Every row gives one point. The last column is the point's height on a tilted bowl or saddle (a function of degree 2), plus a little noise. Count its main directions that bend up, bend down and stay straight.

Points (15 x 4):
[[ -1   8   1 -17]
 [  8  11  26 -27]
 [-22  56  12  -1]
 [ 40   8  17 -12]
 [ 29  -8  -7   6]
 [ 11  10  50 -36]
 [ 58  57  45 -33]
 [ 30 -42 -50  82]
 [ 12  49 -18  -8]
 [ 38 -18  20   4]
 [ 61  -3  -1  18]
 [ 41 -40 -10  57]
 [ 50  -2  -1  10]
 [ 28  -3   6  -5]
 [-13   0 -53   8]]
Directions: 1 up, 0 down, 2 straight

Points:
[[ 13 -25  35 -10]
 [ 20 -10 -40  20]
 [-24 -33   3  31]
 [ 23  48  -8  27]
 [-36 -35 -18  42]
 [ 20 -30  24  -8]
 [ 30 -72 -20 -25]
 [ -6  43  -7  37]
 [-56   9 -44  65]
 [ 60   4 -55  38]
 [ 13  12  27  14]
 [ 25   4 -63  15]
 [-23 -36  13  27]
 [-11 -16 -34  27]
 [  8  33   5  29]
 [-16 -11  33  25]]
Directions: 1 up, 2 down, 0 straight

Points:
[[ 27  14  39  27]
 [-16  38   5  16]
 [-19   0 -20  -5]
 [ -2   6  39  23]
 [  9 -16  -4 -17]
 [ -9  44 -15  12]
 [ 30  16   0  -6]
 [ 14  28   6  -1]
 [ -7  30 -85  46]
 [ 14 -34 -97  62]
 [-35 -24  24  47]
 [  8  46 -52  20]
 [ -3  -4  32  13]
 [  8  21  26  10]
 [ 11  20  28  12]
 [ 33  33  -2   9]
 [  6 -33  48  42]
 [-35  57  14  65]]
Directions: 3 up, 0 down, 0 straight

Points:
[[-30 -48 -35 -11 -21]
 [ 18  18   9 -17  -1]
 [ -7  -1  20 -17  22]
 [ 40 -37  -8 -10  -4]
 [-80   0 -20 -50  23]
 [ -2  69  52 -42 -68]
 [-40 -15   3  12 -25]
 [  5  26  36  29  -6]
 [102   0  34   6 -22]
 [-21   4  48 -11   8]
 [ 30  52 -31  28 -83]
 [-26  11 -61 -23 -61]
 [-11  15  26  -7  -1]
 [ 56 -13  19  -5   5]
 [-29  14  15 -27   8]
 [ 29  13   2 -15  -4]
 [ -2   1  -8 -20   7]
 [ -6 -15 -11  46 -30]
 [ 32 -32 -15  18 -17]
 [-28  46  41 -47 -19]
 [ 16  -6  27  15  15]]
Directions: 1 up, 3 down, 0 straight

Points:
[[ -1  51  15 -35  30]
 [  2   8  28 -10  -5]
 [-37 -15  -6  14   3]
 [ 22   0   5  19  -1]
 [-11 -21 -11 -40  33]
 [ 41  25 -45 -77  97]
 [-16 -18  -2   0   2]
 [ 12  49  -3 -27  28]
 [ 37  -9 -73  78  52]
 [ 36  -2  41  -9   6]
 [ -4  49  -8  24 -11]
 [-20  32  37  -6 -14]
 [ 24 -36  13 -76  54]
 [-14  19  12   0  -8]
 [-64  47  36  -1 -11]
 [ 36 -65  -6   8  19]
 [-28   6 -32  28   2]
 [ 66  31 -61  -8  51]
 [-19  15 -10  -1   1]
 [ 21  -4  -9 -11  11]
 [-41 -16  40  24 -21]
 [-14 -41 -14   1  13]
 [ 20 -27  16  36   0]
 [-15   7 -19 -24  22]]
Directions: 2 up, 0 down, 2 straight

Points, 41 rows:
[[ 16  12  52  41  -7  21  32]
 [-21  19 -43   7 -28  41  12]
 [ -2  60 -43  37 -17  15   4]
 [ 19  40 -16  24   8 -25  17]
 [ -6  -5  36   3  66  -7  12]
 [ 26  20  16   7 -32  42  23]
 [ 19  22  -5 -26  26 -48  37]
 [ 53 -21  -6 -29  11  11  29]
 [ 38  -2 -41  29 -23 -27  17]
 [-39  33 -35  -4 -60 -37  39]
 [-42 -50  21 -16 -22 -30  23]
 [-38  -3  -8  17  12  22  -7]
 [-20  45 -33 -42  44 -26  58]
 [-36 -48   5  10 -10 -15  -2]
 [ -8 -13 -23 -27   1  14  28]
 [ 18  15   1 -39 -16   0  28]
 [  5  55  44 -74 -22  32  61]
 [  1   2  14  42  37 -26   3]
 [ 28  47  33  70  -8 -13  31]
 [ 11  59  21  -4 -13 -36  34]
 [ 31 -11  23 -29   6  -8  27]
 [-83   7 -37 -37 -16 -10  41]
 [ 35 -51 -20 -42 -11  21  28]
 [  2  17  62 -14  65 -28  29]
 [ -4   1   5 -52 -45 -25  43]
 [ 23  12 -23 -34 -56 -23  24]
 [ 60  60 -17 -12  44   1  41]
 [-40 -26  -5  17  52 -25 -12]
 [ 32   8  23  30  10 -17  22]
 [ 19   5   6  16 -41   4  16]
 [ 15 -69  -2 -75   0  -2  41]
 [ 52 -17   3 -16  -7 -22  23]
 [ 26 -24   3  26 -19   5  12]
 [  2  18 -11 -17  37 -27  31]
 [ 14 -52  18  24  -2   4   9]
 [ 27 -27  -7  14  62  -3  31]
 [  1  69   6 -41 -54 -13  43]
 [ 26 -19 -11  17  22 -75  39]
 [ -5 -30  10 -10  15  53  24]
 [  6   8 -40 -30   5  73  58]
 [ 13  21 -55   9  -4 -12  24]]
Directions: 3 up, 1 down, 2 straight

Points:
[[ -3 -16  57  -4   2   0 -44]
 [ -1 -41  21   9  11 -40 -20]
 [-25  26  96  -9  17  18 -69]
 [-12  -5  -6 -12  61  13 -43]
 [-30 -30  17  20  -8 -42  -6]
 [-32 -58  59 -17  32 -14 -42]
 [-40  15  -7 -37 -11  16   7]
 [-13  45 -67  16  19 -49 -27]
 [ 26  22  -6  -4 -32  11 -14]
 [-12 -11   4 -43  -1  65  -1]
 [-55  87 -15  17 -48 -25  51]
 [ -2 -56   6 -11  -4   2 -30]
 [ 17  25 -28   4  14 -20 -19]
 [  8  69  17 -38  12  39   5]
 [ 11  -9   0  -9  -6 -58 -14]
 [ 25 -39 -55  33  19  22 -29]
 [  7 -18 -13  22   8  34 -14]
 [-21  43  28  59  18  21  10]
 [  8   3 -38  39  24  12  -2]
 [ 44   7 -52 -33 -40  31 -17]
 [ 14 -32   5  12  25  -4 -26]
 [ 25  28   6 -37  37   1 -29]
 [ -1  -1 -20  -9  -7  16 -12]
 [ 31 -20   9  20 -20 -10 -27]
 [ 30   5 -62 -27  -4  -5 -22]
 [ 57 -19  -1  17 -44  21 -54]
 [ -1 -23  -9  31  29 -45 -15]
 [ -5  18 -38  21   0 -42  -4]
 [ 15  -5  15  46  46 -29 -16]
 [ 81   1  13  18 -31 -68 -20]
 [ -8 -14 -20 -41  30  20 -31]
 [-37   8   8   0  52  20 -33]
 [-55 -13  19  13  -5 -18  -7]
 [-31   3  14   3   3 -31 -21]
 [ -1 -15  -7 -55 -42 -10   1]
 [-20 -33  51  17 -19  -9 -32]
 [-44 -26  39  -3 -17  41 -15]
 [ 18  17 -29 -22  -3 -22 -17]
 [-74   6  30  27  56   4 -41]
 [ -2 -35 -44  18  35   0 -33]
 [-29 -15 -29  56   2  49  26]
 [-13  22  72   6  22 -33 -72]
 [ -7 -35  68  36 -39  41 -68]
 [ 21 -41  21 -21  25 -20 -30]
 [ 44 -40   2 -37 -37  49 -52]
 [-34  -7  46 -20 -29  62 -11]
 [-11  -6  -9  -3  -5  22 -11]
 [ 84  26   3  -1  44   2 -10]]
Directions: 3 up, 2 down, 1 straight

Points:
[[  27  -18  -22   -6   37   -1  -34  -37   -9]
 [  44   15  -35  -20   -3   -1   54   46    8]
 [ -64   20   -4   51   15   -2    3  -31   28]
 [ -35   -4   16   23   13   38   23  -24   39]
 [  -9   16   17    8  -14  -38  -64  -24    1]
 [ -40    1    1    9   22  -16   20   16   13]
 [ -56    1   11  -73   12    0   37   14   26]
 [  -2    4   -6   16   20   57    4    8   23]
 [  19  -17   20   -9    9    5   47   42   20]
 [  27   10    2   44    4   25   21  -69   16]
 [  33  -37  -20    9  -27   47   28   34   17]
 [   5  -43  -43    1    9    2   -8   10  -12]
 [  -4  -12  -13  -38  -64   24  -48   52  -14]
 [ -23   15  -35  -10  -13    0   17   -9  -14]
 [ -18  -22   66   24  -33   56  -29   13   87]
 [   2  -53   -2   -3    2  -15  -23  -74   -6]
 [  11   17   22   35   15   17  -15    9   29]
 [  20    0  -27   28   20    1  -40  -11   -9]
 [   9   13  -44  -16  -30  -53   30  -20   -4]
 [  -4  -65   15  -27   26   19   -8   23    7]
 [ -57   45    7   38  -12   -5   18   -7   13]
 [   0    7  -13  -65    4  -12   38   29   -3]
 [ -18  -21   62    4  -49  -58   60   21   90]
 [   4   55    6    6   55  -34   -9   61   40]
 [  18  -25   34   21   -8  -17   20  -17   21]
 [  41    9  -27   42  -15  -23   27    1  -10]
 [  -2   22   21   -5  -24   24    7   43   15]
 [ -55   25  -15  -45   42  -12   57   -7   26]
 [ -25   19   29  -39   34  -19   45  -21   41]
 [ -20   22  -15  -32  -27   39   30  -12   -5]
 [ -19   28  -13  -17   -9  -11    0   15  -12]
 [  21  -16   23  -15   26  -13   -2   61   40]
 [  25   20   -5   38  -37  -12    4   -5   -1]
 [ -53   -7  -85   26   23  -43   19   27    1]
 [  18  -67    6    4    4  -27  -80    1   28]
 [   3   13   26   39   10  -42   29   -3    6]
 [ -26   -7   12   -4   13   67    4   46   35]
 [ -13   24  -50  -20   49   43  -45   42   21]
 [ -11   -7  -18    3   58   61 -104   -8   52]
 [  19    1    6  -28  -70  -23   33   11   41]
 [  -2  -50   14   14   -8   -8  -19   52   44]
 [  11   32  -20    4    9   33   10  -10   -4]
 [   2    4    3   41    9   46   63   27   43]
 [  -5  -67    7   -4   14    2   20   -3   -6]
 [   1  -29   12  -27   -9  -25  -31   28   19]
 [  51   28   25    2  -31   48   20   18   46]
 [ -25  -45    3  -17   63   -2    7   11   23]
 [ -10  -10   40   10   11  -10    7   33   43]
 [  38  -47  -13  -10  -39   -9   -2  -50    0]
 [  14  -13   24  -15   52   82   16   23   49]
 [   8   28  -12   17   34   27  -56   38   25]
 [  18   15  -10  -29  -57   -9   36   -5   18]
 [  70   -9   -7   37  -56    6   36   40   71]
 [  -8   47   18  -52   -5   27  -14   45  -13]
 [ -24  -25  -49   20   -5   48   -5  -29   10]
 [  11    3  -27  -19   11    5  -11  -40  -15]
 [ -93   40   -2   57   42   -6  -26   12   75]
 [  15    2   46    5   18   51  -28   22   52]
 [ -49  -37  -61    6   55  -36   51   48    1]
 [ -23  -37   -6  -14   48   16  -12  -59   14]
 [  -8   44  -20   -6  -24  -23  -38    3  -31]
 [   3   -4    5   -1   31    1    3  -22    3]
 [  30   11    4   11   14  -40   18  -44   -3]
 [   8   44    1    2  -11    8  -21    2  -16]
 [   6  -13  -73    0   25   27  -28   38   10]
 [  26  -21  -54    6   28   44   -8  -39   -9]
 [  39  -45   25   -3  -23  -54  -29  -16   32]
 [ -16   33   14    5  -62   52   17   42   22]
 [   4   43   16   11   72  -66   -8  -45   28]]
Directions: 5 up, 2 down, 1 straight

Points (73 x 9):
[[-21  -8  45  29   9  39 -56  13 -13]
 [-15  20  22  -2  -3  55 -24  27  -2]
 [-15  -9 -31  33   9  -8   6  10  16]
 [ 15  11 -28 -58 -34 -25   3  10  26]
 [-10 -24 -31   5  -1   8 -11  18   8]
 [-36  25 -58 -45  -9 -25 -44  11  35]
 [-31  14  14 -24  27 -42  20  44  32]
 [ -5 -35 -31  17  -4  35   6 -23  -5]
 [  1  30 -10  20  31  27  52  50  34]
 [  2  41 -14  47   6  -7  17 -16  -7]
 [-45  11 -36  -4  61  33   4 -26  -5]
 [-54  39  13  20   6   7  31 -33 -29]
 [  9  13  19  36  -6  26  -8  -6 -13]
 [ 21 -43  43 -13  34  36  -8  -6 -44]
 [ 67  -7 -44  18  23   9  -8  42 -32]
 [ 10 -35 -23  27   7 -18 -15 -40 -17]
 [-21  16  35 -62 -54 -37   7 -53   2]
 [ 19 -25  -3 -48   6  -4 -12  31 -23]
 [  6  15  -7 -10  -2 -18   0 -34  -6]
 [  2  15  -5  31  14 -13  -1  39  21]
 [-65   8  64  23  21  45 -25 -26 -24]
 [ 19 -12  -4 -48  33  -3 -28 -50 -51]
 [-28   5  88  31  46 -51 -25  -8  16]
 [ -4  39  -3   3  98  30 -34  -4 -20]
 [-90 -42  13  45  42  92  42  51  83]
 [ 18  15   1  56  25 -11   6   2  -3]
 [-61  15 -21 -13  54 -12  12 -55 -34]
 [-36   0  15  16  42  15  10  -9  -7]
 [-36 -16 -61 -27   7  28  20   3  25]
 [  8  52  33 -50 -23  10  54 -33 -28]
 [ 23  -7  62  32  -6  -1  20 -27  -6]
 [-15 -19  28  -6 -69 -17 -33  -5  42]
 [-34  15  -9   9   9  84   1  -4  16]
 [  8   0  28 -32 -41 -26   2 -48  -1]
 [ 59 -27 -41   9  55  20 -68  -1 -76]
 [-21 -35  -7  26   5 -30  36  12  40]
 [ 12 -21  22  17 -31  20  37  48  41]
 [ 26  34 -70  -2   6 -16 -53  40  39]
 [ 25 -47  60  -4  30  13   1 -34 -42]
 [-35 -21   4 -31 -40   6 -32  29  15]
 [ -5  14 -11  48 -40  16 -39  15  27]
 [-33  76  35  -7  12  51  44   9 -48]
 [-32 -44 -42 -43  36  21   7  59  38]
 [ 24 -32 -16 -24 -35   0  16  59  32]
 [  8 -12  56 -49  13   3  14 -81 -55]
 [ 21  35 -11 -18  27 -25  17  32  24]
 [-30 -11   7   6  33 -35 -30  25   4]
 [ -3  13  22 -18 -41 -36  58  -5  38]
 [ 27  25  -4 -15 -43 -84 -15  -9  61]
 [-17   9  44  34 -18 -45  25  24  60]
 [ 36 -38 -29   8 -33 -41 -31  38  -6]
 [-40   0  10 -24 -17  61 -46  18  13]
 [ 19  70  52   3  -2  28  15  15 -49]
 [-23  13   8  12  32 -17   9 -20  -4]
 [-40  -3  -6  23   5   7  27   9  17]
 [-15 -23 -12  -7   3   8   9  26  15]
 [ 61  35 -19   9   7  23  20 -21 -45]
 [-10 -20 -27  18 -14 -16  14  -4  15]
 [  7  24 -33 -27  -7  42 -17 -22  10]
 [-10 -15 -41 -30 -24  44  24  -1  30]
 [-38  32  17 -48 -14 -77  26   3  27]
 [ 21 -44 -29 -10  -4  24  23 -18 -14]
 [  4   9  27 -18 -24  23 -19  -3 -10]
 [ 10  41 -25 -52  -2 -65 -42 -62  24]
 [ 57   2   5 -27  22 -36 -25 -36 -48]
 [-34   0  14 -39  44 -22   2 -32 -35]
 [-67 -22   0   3  -7   8 -52 -17 -10]
 [-41 -24  20  19  -2  15  -3  10  12]
 [ 44 -25  67  37 -26 -24   3  56  22]
 [ -5 -25 -54  10  33  28  38 -19   8]
 [-36  17 -17 -12  45 -30 -18  52  27]
 [ 38  12   1  16 -50  27  16  17   4]
 [ -9  37  21  33   4   1  -9  -1  -7]]
Directions: 4 up, 3 down, 1 straight

Points:
[[ -52   10    9   14    6   20   18   19   39]
 [ -45   90  -58   40    8   20  -28  -52   91]
 [   2   -6   10  -19   -1   44  -27   26   33]
 [  -7   24  -25  -50   -7  -45   79   22   19]
 [ -20   44  -22  -44    5   34    9  -46   51]
 [ -68  -10   16   -7  -31    2   -8   21   63]
 [  59   58   -3  -52  -20  -24   14   10  -22]
 [  36  -54   23   26   25  -35    4   31   12]
 [  13  -41  -43  -25   22   -6  -16  -15   11]
 [   9   31    1  -11   -7  -45   66   14    0]
 [ -48  -32  -13    9   11  -19   28   39   30]
 [   1  -18    6    5   16   10  -23   25   16]
 [ -12   20  -44    5  -54  -23  -29   55    4]
 [  -5  -65  -34   33   54   -2   39    4  -20]
 [   1   10   -7  -32  -24   -4  -17   17   17]
 [   3  -14  -10    3   47  -11   54   38   -5]
 [ -42  -32  -14  -24    1  -35   -2   48   41]
 [  -6   -5   -8    0  -60    1   46  -22   26]
 [   8   26   38   40  -46    3  -18  -37   31]
 [ -44   32    1  -22  -11   19   27  -45   51]
 [  43   -5   47   -6    8   14   -6  -16   -1]
 [ -48  -24  -16    7  -40    0  -55  -43   58]
 [  22   11    0  -51  -19  -15    1  -40   32]
 [  14   13    3  -36  -25   58    9   35   24]
 [  35   48   11  -14   -4   72  -10  -41   53]
 [  25   -6  -29    0  -16    4   20   35  -16]
 [  -3   53   -1   79   -8   58   63   19   30]
 [  51   20   44  -23  -11    0   12   51  -25]
 [   5    7  -16  -17  -13   33  -25    8   26]
 [   7  -44   -2  -13   46   11  -30   21   19]
 [   7  -34   69   -4   -3  -58   31    5   17]
 [ -37   11  -23   53   -3   38   37  -25   28]
 [ -52   -3  -29   28   12   12   -7   -2   30]
 [  26    2   -7  -17   44  -63   71   -9   -6]
 [ -14   35   54   27  -60  -62  -13   39   18]
 [ -13    8   -9   15    1   49  -29   51   41]
 [ -39   57   25   11   -2  -19  -27   17   18]
 [ -18    6  -91   27  -21  -10  -42   25   19]
 [ -24   24  -40 -100    7   15  -13   47   59]
 [  43   -7   -4   16   18   22   38    6  -12]
 [  32  -36  -43  -26   -1  -58   33   17    6]
 [ -14  -55  -12  -35   21   60   17   -8   30]
 [  29   40   68   -7  -54   32   24   16    9]
 [   7   -2    7   81   33  -24   28  -14    7]
 [   3   28   42   15  -23    0  -12  -24   14]
 [  -1   37  -26    3  -13    0   23  -12    4]
 [ -38   -3   23   18  -36   21    2  -20   45]
 [   8  -56  -11   41  -16   -4  -30   18   13]
 [  42    2   32  -35   46  -36   48   24  -19]
 [  12    8   49   27  -18  -34  -33  -31    6]
 [ -24    4  -30  -31    8  -14   -1  -26   23]
 [ -19   19   39    1    8   26    9    3   17]
 [ -10   29   -5  -25   17  -35   46  -38    7]
 [ -31    6  -72   41   18   -5  -55   10   49]
 [  33  -81   -3    7  -12  -30  -33   11   17]
 [ -19  -20  -14   74    0  -13    4   29   22]
 [  45    9   15    7   -5   12    3  -41    9]
 [ -45   16   48   39   16  -17   -6   12   24]
 [ -54  -57   12    3   49  -31   61    5   12]
 [   0   11  -46   19   27  -28   71    5  -19]
 [  29    1  -14   -2   19  -16   30   17  -16]
 [  20    3   -2   19   -5  -27  -13   20   -2]
 [ -49  -39  -26    8  -27   -8   32  -11   18]
 [   9   34  -16  -12    6   -8    1    0   -2]
 [ -29  -33  -23   23   11  -17  -14   -5   11]
 [   1   -9   25  -45  -53   29   32   29   41]
 [ -17  -33   25  -18  -14    2   38  -16   24]
 [ -35    3  -34  -27  -27   98  -19  -10  103]
 [ -11   28   55  -14   21    3   36   -6   -5]
 [  33   29  -63  -28   24  -45   21   27  -13]
 [  37   17    1    5    1    4  -14  -56   20]
 [  -7  -20  -20  -13   43   10   -1   46   15]
 [  -5  -16    9    0   23  -31    2   29    6]
 [ -20  -45   23   39  -43   32   37  -27   34]
 [  39  -46    0   -5   37  -78  -28   27   27]]
Directions: 5 up, 2 down, 1 straight
